Each wall is flat, endless, passes through zero and stands at right angles to its row. A trip goes straight from one point to another. Which walls does it cross, in order?

Walls:
(1): [-22, -6]
(2): [-15, 58]
(3): [-17, -38]
(4): [-21, -29]
(5): [19, -8]
(6): [0, -46]
(7): [-22, 15]
(8): [0, 29]
(9): [20, -37]
(10): [61, -38]
Trips:
[-14, -42] to [59, -5] => 1, 4, 3
[-1, -7] to [24, -14] => 1, 4
[-18, -65] to [23, -7] => 1, 4, 3

Walls:
(1): [14, -14, 19, -4, -34, 33, -21, 17]
(2): [9, 18, 35, 19, -25, -12, 33, 2]
(3): [-14, 13, -7, 1, 18, 9, -10, 25]
(4): [0, 6, 2, -5, 10, 13, -12, -37]
(5): [-2, 29, 9, 8, 17, -4, 3, 1]
(6): [5, 12, -62, 7, 6, -16, 4, 1]
Trips:
[13, -7, -24, 11, 26, -27, 88, -13] to [-10, 28, 3, -3, 10, -42, 48, 38] => 3
[57, 37, -26, -7, 24, -21, 34, 13] to [31, -45, -16, -2, 17, 13, -4, 13] => 2, 3, 5, 1
[-15, 7, -31, 18, -21, 26, 1, 4] to [2, -14, -12, 31, -19, -66, 64, 29] => 2, 1, 3
[-15, 22, -41, -26, 15, -11, -17, -19] to [1, -2, -12, 26, 32, 48, -12, 7] => 1
[-16, -55, 69, 79, -22, -21, 2, 21] to [17, 34, -9, 55, -27, 52, 4, 58] => 3, 5, 6

Walls:
(1): [-24, 4, -39, 22, 21, -5, -7, -29, 17, -34, 6, -19, 26, -16]
(2): [1, 33, 21, -17, -21, 40, 51, 46, 27, -31, -42, 9, 20, -47]
(3): [24, 33, 31, -18, 4, 36, -17, 0, 16, -7, -32, 17, 26, -42]
(4): [-21, -42, -43, -9, 21, -20, 18, -6, 8, 26, 26, -27, 14, 28]
(5): [-14, 10, -12, -9, -46, -2, 14, 17, 27, -27, 16, 14, 43, -68]
(6): [-1, -39, -11, 11, -55, -16, 8, 33, 8, 40, 27, 29, -9, -32]
(7): [28, -5, 14, 13, -35, -2, -25, 8, -24, -34, -13, 37, 13, 17]
(8): [-58, -6, 53, 5, 15, 42, 24, -13, -32, 10, -50, -18, -1, 26]
(9): [3, -8, 4, -20, 25, -14, 15, -21, 24, -40, -4, 21, 18, -35]
(10): [12, 8, -35, -1, -2, -29, 14, -6, 4, -30, 22, 1, 19, -60]
(11): [8, -68, -21, 95, 15, 26, -6, 62, -57, 11, -19, 52, -3, -20]
(12): [-23, 4, 17, 18, -49, 19, 1, 8, 44, 11, -2, -29, -16, 15]
Trips:
[5, -21, -27, 12, 8, 0, 38, 34, -25, -16, 24, -18, 26, 19] to [61, -13, 24, -24, -14, 5, 28, 28, 4, 12, 22, 15, -18, -11] => 7, 1, 4, 3, 9
[-5, -23, 8, -15, 41, 15, 34, 21, -13, 1, 38, 4, -19, -8] to [21, 14, -42, -87, 24, 10, -36, -1, -49, 22, 40, -6, -14, -6] => 2, 8, 11, 6, 9
